Each row is a point. To make a cloud, some directions were put in groups of two or more. Within a group, all points are equally far from the middle, so they leave a hole (a ring in 2 directions, a hollow ball in 3). The other directions are filled evenly. Then the cloud was stretched, turned, moved and blurred a little. Count the holes, and give their numbers of directions, smallest first.
(in the rows, 128 means zero)

Cloud (22 x 3)
[[152 163 155]
 [146 183 138]
 [ 92 155 108]
 [155 153 145]
 [102  56 117]
 [104 170 109]
 [ 73 146 140]
 [114 177 110]
 [110  56 124]
 [ 98 112 166]
 [155  85 130]
 [130  60 131]
 [138 162 105]
 [ 98  84 140]
 [159 138 132]
 [ 89  77 112]
 [112 121 177]
 [144 104 151]
 [134 159  99]
 [167  98 108]
 [147 137 162]
 [156 138 105]]
Holes: 1 (2)

Cloud (28 x 4)
[[188 155  82 155]
 [149 111  71  79]
 [165 143 128  83]
 [120 132  84 127]
 [171 166  98 129]
 [133  82 108 181]
 [129 100  80 178]
 [145 121 174 151]
 [129 174  79 155]
 [ 95 138 133 151]
 [112  63 130 108]
 [166 181 142 142]
 [173 125 147 162]
 [151 102 166 136]
 [110 113 109 151]
 [172 162  86 133]
 [128  55 130 132]
 [115  87 129 146]
 [133 166 106  83]
 [156  49 129 152]
 [121 140  86 123]
 [113 188 103 129]
 [175 153 119 122]
 [122  87 125 161]
 [101 112 124 133]
 [112 114 120 168]
 [141 148  91  87]
 [ 95 128 137 141]]
Holes: 1 (2)

Cloud (49 x 6)
[[144 110 137 131 108 149]
 [143 115 160 146 179  99]
 [ 61 147 169 144 114 104]
 [166 175 107 161 141  73]
 [112 166 148 116 183 116]
 [101  85 152 193 147 150]
 [115 167 148 105 128 171]
 [152 119 102 114 161 155]
 [133 197 127 116 126 103]
 [127 175 128 118 189 160]
 [159 213 100 133 149 105]
 [ 62 138 154 156  94 108]
 [137 110 127  77 108 114]
 [144 155  84 139  57 112]
 [161 145 135 175 157 151]
 [120 187  71 131 109 129]
 [136 111 189 154 136 102]
 [142 204 110 124 114 121]
 [114 104 155 116 169 162]
 [103 131 152 143 144 118]
 [100 169 105 156 162 112]
 [194 140 125 126 125 129]
 [143 190 118 102 163 126]
 [157 183  77 165 103 123]
 [ 90 134 164 120 164  97]
 [125 141 165  86 154 103]
 [112 189 120 106 103  85]
 [104  98 143 144  97 139]
 [150 114 140  88 130 100]
 [129 157 147 132 143 139]
 [161 196 126  76 135 127]
 [148 181 135  79 141 140]
 [190 129  80 165 138 136]
 [ 96  98 207 147 178 120]
 [129 146 157 148 130  87]
 [103 208 128 113 146 125]
 [126 100 155 166 138 155]
 [169 141 118 114 136 115]
 [112  74 166 131 136 111]
 [159 148 138 105 200 144]
 [ 91 181 109 106 161  92]
 [173 140 129 134 180 135]
 [ 85 100 137 131 116 147]
 [108 135 171 161 182 150]
 [178 142 124 162 173  90]
 [143 191 125  99 132 100]
 [150 159 141 137 154 125]
 [138 169 102 122  72 107]
 [144  96  80 126 174 138]]
Holes: 0
